Each row is a point. The window is the flat piece filled in between its corners: a triangle in 3 columns, a solid with four corners in 4, and so on. A path goes straight from each point to the next, and from the last back to the first. After which points does the path pass through the window?

Window (3 x 3):
[[-1.11 -2.71  0.63]
 [ 0.32 -0.64 -0.03]
 [-2.93  4.58 -1.72]]
Path:
(1): [-2.36  4.97  0.89]
(2): [-1.19  0.22  2.66]
(3): [-1.72 -1.24 -1.55]
(4): [-0.39  0.09 -1.58]
(5): [-0.52  1.06  2.12]
(6): [-0.17 -2.55  2.78]
(7): [ 0.00 -3.54 -1.01]
(8): [-2.95  2.47 -4.44]
Through the window after points: 2, 4, 8

Window (4 x 4):
[[-6.55  2.46  2.41  1.60]
 [ 1.90  2.73  0.08  0.85]
 [-0.71 -1.71 -3.45 -0.88]
 [-0.88  0.00  1.13  1.08]]
Path:
(1): [-2.69  1.55  1.08 -1.36]
(2): [-3.36  0.94 -0.69  3.93]
(3): [ 2.92 -0.74 -3.14  1.95]
(4): [ 2.32 -0.60 -2.01 -1.46]
(5): [ 0.84  1.34 -0.15 -2.49]
(6): [ 0.34  2.12 -2.46  2.10]
(7): [-1.43  0.22 -2.95  1.50]
(8): [-0.77  0.10 -1.25 -2.59]
(9): [-0.99  0.37  2.67 -2.35]
(10): [-1.09  0.04  0.13  2.80]
(11): [-2.77  1.44 -1.13  4.11]
(12): [-1.45  2.51  1.67 -2.03]
(13): [-4.23  1.88  1.12 -1.54]
(14): [-4.46  0.94 -0.44  1.96]
(15): [-4.19  1.50  1.00  2.66]
(16): [-4.08  2.18  2.70 -2.17]
Through the window after points: 1, 9, 15

Window (6 x 6):
[[ 1.20 -4.09 -0.20  0.38  3.91 -0.30]
 [-2.19 -0.08 -1.66 -3.02 -5.27  1.03]
 [ 0.60  3.01  0.27  0.79  1.52 -0.85]
 [-3.87 -3.20  4.18 -1.74 -2.58  0.72]
 [ 3.27  0.36  6.91 -1.55 -2.23 -0.97]
 [ 3.99 -0.16 -0.83  4.73  2.14 -1.47]]
Path:
(1): [-2.66 -0.93 -1.76 -0.58 -1.06 -1.25]
(2): [ 0.09 -2.06 -0.47 -0.96  0.79 -4.40]
(3): [ 0.56 -1.90  0.48  0.51  0.51  2.58]
(4): [ 2.17 -0.57  3.28  1.66  1.02  1.10]
(5): [ 0.58 -1.12  2.96  0.68  0.97 -4.09]
(6): [-0.79 -3.15  0.20 -1.00  0.54 -3.51]
(7): [ 0.37 -2.03  1.03  0.12  1.42  2.02]
(8): [-1.85 -0.81 -1.17 -0.27 -0.78  2.49]
Through the window after points: 2, 6

Window (8 x 8):
[[-0.89 -3.21  1.00  1.40  0.94 -3.56  3.39  0.79]
 [ 1.44 -8.57 -0.44  4.34 -1.58 -1.71  1.21  1.02]
 [-2.05 -1.90 -0.56 -1.66 -3.48  0.96 -1.03 -0.79]
 [ 2.66  4.02  1.56 -1.46  1.99  0.78 -4.95  0.14]
 [ 3.39  2.39  1.21 -2.52  0.43  3.47  0.60  0.17]
 [-2.53 -7.24  2.55  3.69  2.22  0.53  2.22  0.31]
 [ 1.74  3.66 -3.03 -1.29  4.06  2.35 -1.48 -1.09]
 [ 1.51  7.16  0.16  2.75  2.10  2.83 -0.56 -0.45]]
Path:
(1): [ 0.92 -0.81  0.66  1.84  0.75 -0.67  0.80 -1.36]
(2): [-0.24 -0.44 -0.43  2.17  0.62  0.62  0.99  2.89]
(3): [ 0.20  0.56 -0.90 -0.19 -0.59  1.66 -2.00  4.38]
(4): [ 0.61 -0.30  1.05 -1.11 -0.26  1.94 -0.76 -4.30]
(5): [ 0.13 -2.60  2.17  1.80  1.42  0.39 -0.37 -3.52]
(6): [-0.80 -1.89  0.55  0.85  1.63  1.10  0.01  3.00]
(7): [-0.03 -1.99 -0.41  0.19 -0.67  0.88  0.16  3.28]
(8): [ 0.88 -2.34  1.08  0.72 -0.37 -0.15 -0.05 -3.04]
(9): [ 0.86 -2.22  0.81 -0.79 -1.92 -1.05  0.41 -4.83]
(10): [-1.89 -1.36 -0.27  0.07 -0.57  0.19  0.18  2.49]
(11): [-1.89 -3.48  0.37  1.85  2.13  0.89  1.64  5.40]
(12): [-0.32 -4.00  2.17  1.84  1.04 -0.07  1.60 -2.33]
Through the window after points: 1, 5, 7, 9, 11

Window (9 x 9):
[[ 2.91  4.89  4.94 -3.62  0.91 -1.17 -1.86 -1.19  0.13]
 [ 4.36 -1.37 -0.27 -0.32  1.84  3.97 -1.57 -5.97  1.62]
 [ 0.15 -2.63  1.63  1.86  2.19 -0.19  5.83 -0.18 -1.26]
 [-1.12 -2.09  2.28  3.95  0.35 -3.81 -2.21 -0.66  3.31]
 [ 0.04 -1.54 -0.85 -2.45  1.99  1.72 -5.17 -0.14  0.08]
 [-1.84  3.22 -2.09  1.53  2.33 -0.15  4.04 -4.72 -2.44]
 [-0.58 -0.50 -0.82  1.35 -2.35  3.06  1.75  2.47  2.43]
 [-2.19 -2.24  1.95 -0.74 -2.29  2.33 -2.41  0.43  2.90]
 [ 0.09 -0.62 -1.42  1.26 -1.59 -3.82  0.08 -5.01  4.88]]
Path:
(1): [-1.12  0.30 -0.01 -1.33  2.72  1.57 -1.86 -2.25  5.33]
(2): [ 2.10  0.17 -0.04  0.74 -3.44 -0.32 -2.62 -2.37 -0.26]
(3): [ 0.81 -0.04  1.02  0.39 -0.38  1.10 -0.84 -1.78 -0.80]
(4): [ 0.12 -0.22  2.18 -0.89  4.87  2.86  0.19 -2.15  4.13]
(5): [-2.14  1.00  0.01  0.49  4.43  1.68  0.70 -1.69  3.69]
(6): [ 1.46 -0.74 -0.10  0.80  0.20 -1.29 -0.74 -2.17 -1.17]
(7): [ 1.33 -1.37  1.18  0.75 -1.82  0.01 -1.22 -2.51 -1.26]
(8): [-0.85 -0.27  0.76 -0.71  2.27  1.30 -0.49 -1.73  2.54]
(9): [-1.54  1.12 -0.52 -0.01  1.70  1.60  0.03 -1.36  3.40]
(10): [ 0.56  0.29 -0.54  0.85 -4.05 -0.31 -2.21 -2.66 -0.53]
(11): [ 0.66 -0.06 -1.11  2.06 -3.34 -2.23 -0.09 -4.16 -1.17]
(12): [-1.38  0.85 -0.67  0.16  3.72 -0.75  2.59 -3.46  4.41]
Through the window after points: 11

Window (11 x 11):
[[-0.70  4.93 -4.18  1.81 -1.56 -2.59 -3.09 -1.97  0.50  1.56 -3.68]
 [-0.72  2.08  0.72  0.57  0.24 -4.17 -1.52 -4.18 -0.41 -3.14 -2.39]
 [ 0.90  0.50  1.88  4.88 -0.53 -5.37  2.29  0.13 -5.83  0.09 -4.14]
 [-1.55  0.41  2.74  4.75  0.77 -0.49  0.68  1.49  4.60 -0.52 -2.81]
 [ 1.84  1.39 -0.78 -3.48  0.01  6.37 -5.18 -4.61  0.93  0.16  1.71]
 [ 0.78 -3.12 -0.37  0.16 -0.03 -0.41 -0.96  0.72  3.20 -1.14 -0.78]
 [ 0.80  0.17  3.55 -0.80  1.55 -0.61 -3.47  3.32  3.46 -2.01  2.47]
 [ 0.31 -1.32  1.50  0.24  3.96  0.44  2.63 -0.54  3.64  2.25  1.76]
 [ 6.60  1.94 -1.78  1.05  1.44  0.40 -2.91 -7.51 -1.25 -0.98  0.93]
 [-0.45  2.25  1.37  2.25 -2.95 -3.11  3.15  1.51  2.45 -1.00 -1.69]
 [-0.53  1.11  1.25  2.28  2.25 -2.58  2.75  4.25  0.63 -4.28 -2.69]]
Path:
(1): [-0.59  0.05 -1.08  5.29 -1.05  0.35 -0.37 -0.44  0.98 -0.35  1.68]
(2): [ 3.99  1.59  1.41 -2.58  1.01  0.26 -0.36 -0.70  2.67  0.17 -2.32]
(3): [ 1.30  1.98  1.17 -1.39  0.43 -2.11 -1.17 -1.47  1.91 -0.55 -4.65]
(4): [ 0.13  2.25 -0.59  2.66 -1.01 -1.71 -2.00 -0.07 -0.19 -2.20 -0.11]
(5): [-0.95 -1.60 -0.97  1.38 -0.51 -0.11 -1.40 -0.62  1.79 -1.33  1.58]
(6): [ 3.61 -0.13  1.09 -1.37  1.18 -0.15 -0.87  0.02  2.80 -0.02 -4.45]
(7): [ 3.45  2.99  2.08 -0.77  0.04 -0.43 -2.94 -1.57  0.81 -0.17 -5.47]
(8): [-0.01  1.22 -1.58  1.29 -1.03 -0.51 -1.77 -1.19  0.16 -1.64 -0.28]
(9): [-0.35 -0.65  0.98  1.84  1.76 -0.64 -0.50  0.86  1.33 -0.31  2.95]
(10): [ 1.77  0.94  2.45 -0.77  1.69 -1.08 -0.20 -0.09  2.72 -0.57 -2.06]
(11): [ 1.00  1.71  2.58  0.19  0.90 -3.11  0.08 -1.66  1.53 -0.77 -4.50]
(12): [-1.54  0.91 -0.47  2.94 -0.53 -1.88 -0.98 -1.55  0.55 -2.68  0.43]
Through the window after points: 5, 9, 11

Window (12 x 12):
[[-1.78 -3.25  0.13 -3.94  0.09  1.62  0.24  2.24  4.58 -0.42 -1.19 -0.58]
 [-3.02 -0.88  1.57  0.97  0.17 -0.89 -0.64  2.54 -0.70 -0.06 -2.63  1.69]
 [ 6.21 -1.40  0.16  0.74 -1.04 -3.97  2.78  0.98 -1.32  0.28 -0.81  0.78]
 [ 4.07 -1.41 -2.29  2.35 -0.88 -0.78 -0.18  0.89 -2.73 -0.03 -0.59  1.02]
 [ 2.88 -2.80  2.69  1.46 -1.58 -0.53 -1.19  0.73 -0.44  1.51 -3.13  0.89]
 [ 0.09  1.83  1.54 -0.66 -2.79 -0.74 -1.99 -2.14  0.17  1.81 -2.90  1.22]
 [-0.77 -1.45 -0.44 -9.49 -0.92  2.88  1.36 -1.24 -2.31  0.66 -2.15 -1.05]
 [ 3.24 -0.29  1.77 -5.04 -0.84 -0.86  1.09  2.03 -1.71 -6.01 -0.54 -0.97]
 [ 2.31  0.33  2.46 -0.61 -1.24  1.87  1.80  0.86  0.39  0.75 -2.09  0.77]
 [ 0.19 -1.31  2.79  0.95  1.45 -0.20 -1.61  1.69  1.19  2.05  0.16  0.62]
 [-2.77 -0.64  2.23  1.32 -1.97 -0.04 -0.51 -3.04 -1.32  0.27 -1.46  0.46]
 [-2.10  0.04  3.67  0.65 -4.32 -0.27 -1.35  1.48 -1.96  0.87 -0.15  1.28]]
Path:
(1): [ 1.85 -0.84  1.07 -2.27 -1.15 -0.33  0.18  0.38 -0.92 -2.01 -0.73  1.55]
(2): [ 0.70 -1.28  1.35 -4.39 -0.83  0.43  0.88  0.10 -0.95 -2.05 -0.61  2.02]
(3): [ 1.44 -0.16  1.17 -3.89 -1.60  0.10  0.25  1.32 -2.00 -1.63 -1.92 -3.09]
(4): [ 2.40 -0.90  0.96  0.69 -1.18 -2.07  0.91  1.71 -0.67  0.24 -2.50 -2.20]
(5): [ 2.17 -1.94  1.57 -0.70 -0.54 -0.61  0.29  0.02 -0.65  0.53 -0.21  5.02]
(6): [ 1.91 -1.83  2.19 -1.42 -1.50  0.01  0.01 -1.53 -0.16 -0.55  0.08  4.26]
(7): [ 1.60 -0.38  1.34 -0.22 -1.15 -0.30 -0.12  0.43 -0.14  1.59 -1.82 -2.19]
(8): [-0.36 -0.49  0.91 -0.84 -1.16 -0.27 -0.16  1.37 -0.64  1.58 -2.66 -3.74]
(9): [ 0.21 -1.80  1.19 -1.37 -1.39  0.45 -0.11 -0.07  0.39  0.58 -1.08  2.38]
(10): [ 1.57 -1.84  1.82 -1.33 -0.83  0.01  0.37  1.18 -0.66 -0.95 -0.93  2.00]
(11): [ 0.78 -1.04  0.73 -0.17 -0.85 -0.52  0.56  2.54 -0.62 -0.08 -1.69 -3.06]
(12): [ 2.14  0.43  0.56 -0.57 -1.50 -1.07 -0.15  2.42 -1.82 -1.23 -2.28 -4.07]
Through the window after points: 2, 4, 12

Window (14 x 14):
[[-0.32 -1.57 -1.88  6.16  3.14 -1.31  0.79  4.26 -3.67  2.01  0.55  2.88
  -3.55  1.87]
 [-0.74  1.78  0.50  0.21  0.21 -5.10  2.49  0.47  2.69  2.85 -0.20 -2.14
   4.35 -1.66]
 [-1.79 -1.43 -3.43 -0.17 -3.64  2.36 -0.82 -3.88  1.13 -3.03 -1.09 -2.72
   4.33  0.81]
 [ 2.06  1.40  1.57  0.39 -1.96 -2.00 -2.77 -2.12  1.07  3.19 -2.34 -2.08
   5.07  1.18]
 [ 0.28  1.37  1.16  1.79 -0.88 -5.13  3.60 -2.10  1.15  3.92  1.64 -4.18
  -2.72  1.50]
 [-5.13 -2.35 -0.17  1.00  0.31  2.85 -1.29  2.12 -2.69 -3.63 -5.89  1.49
  -2.64  2.43]
 [ 0.87 -5.01  1.72  2.99  1.51 -3.72  4.06 -1.41 -2.69  1.53  0.05 -1.35
  -2.77 -1.63]
 [ 1.37  0.92 -0.76 -1.15 -3.22 -3.90 -1.35  1.08 -1.06  1.87  0.86 -2.74
   1.17 -2.04]
 [ 2.09  1.65 -1.25  1.41 -2.46 -6.79  1.71 -1.18  0.21  0.34 -2.86 -1.23
   2.26  1.09]
 [-7.08 -1.83 -2.54  0.08  3.33  1.82 -2.20 -2.69 -6.42 -4.55 -3.78  0.24
  -0.66  3.22]
 [-1.87 -1.34  1.30  0.34 -2.30 -0.25 -1.08  0.18 -1.82 -4.10 -0.11 -2.70
   4.38  3.43]
 [ 1.72 -0.81 -1.45 -2.68 -0.03 -2.59 -2.62 -0.98  3.35 -1.60 -0.55 -2.82
   3.25  2.20]
 [-0.14  1.14  1.67  2.47  1.51 -0.75  0.24  1.13 -2.59 -1.28  0.36  5.62
  -2.66  0.20]
 [ 2.38  0.82  0.26  3.43  4.15  1.32  3.57  3.49 -5.13 -0.33 -1.04  0.89
  -3.94  0.06]]
Path:
(1): [-1.04  2.11  0.36  3.92 -0.98 -1.89 -1.05 -2.72  2.51 -3.77 -0.98 -4.38
 -0.14  0.19]
(2): [ 1.20 -1.93 -0.88 -2.41 -0.85 -1.74  1.15  0.54 -2.27  4.51 -0.30  0.31
  2.26  1.87]
(3): [-1.30 -2.70  0.73 -0.67 -0.56 -1.78  2.50  0.91 -3.21  2.93  0.85  0.74
 -0.62  3.66]
(4): [ 0.65  0.21 -0.70  5.32  1.98 -3.03  0.60 -0.82 -0.38 -0.70 -1.19 -1.87
 -2.12 -1.76]
(5): [-1.83  0.00  0.42  3.32  1.36 -1.26 -0.69  0.00 -2.04 -1.59 -1.59 -1.04
 -1.62 -1.13]
(6): [-0.54 -1.04 -0.81  0.57 -0.17 -0.39  3.40  0.37 -4.91  1.39 -1.21  0.96
 -0.17  3.05]
(7): [-1.01 -2.29 -2.18 -1.76 -1.72 -1.07  2.41 -0.37 -1.57  0.52 -1.30  0.72
  1.70  2.46]
(8): [-0.24  0.00  1.08  2.52 -0.46 -3.26 -1.01 -1.23  0.24 -0.77 -0.57 -3.02
  1.10 -0.07]
(9): [-2.10 -0.76  0.37  4.85  2.72 -1.67 -1.11 -1.74 -1.99 -2.14 -2.04 -1.75
 -2.06 -1.01]
(10): [-1.62 -1.87 -1.54 -0.25  0.19  0.10  1.32  1.49 -3.29  0.07 -1.98  0.25
 -0.08  2.92]
(11): [ 2.10 -1.60  0.24 -1.50 -1.41 -2.54  3.47 -0.30 -0.78  1.61 -1.33  1.55
  0.56  2.32]
(12): [-1.19  0.38  0.47  5.92  0.74 -2.82 -2.02 -0.22  0.20 -0.15  0.81 -5.25
  0.25 -1.95]
(13): [ 0.24  0.18  0.58  2.53  0.22 -2.81  0.66 -0.18 -0.94 -1.43 -1.44 -2.04
  0.13 -0.37]
(14): [ 0.32 -0.46 -0.38  0.10 -0.55 -2.15  1.72 -0.41 -0.80  1.46  0.09 -1.09
  0.40  2.36]
(15): [-0.24  0.21  0.10 -0.99 -1.27 -1.52  2.36  0.21 -1.84  1.88 -0.15  2.38
  0.94  2.43]
(16): [-0.95  0.50  0.66  5.36  2.27 -1.64 -0.50 -0.22 -1.64 -1.38 -1.64 -2.36
 -1.85 -1.53]
Through the window after points: 1, 3, 13
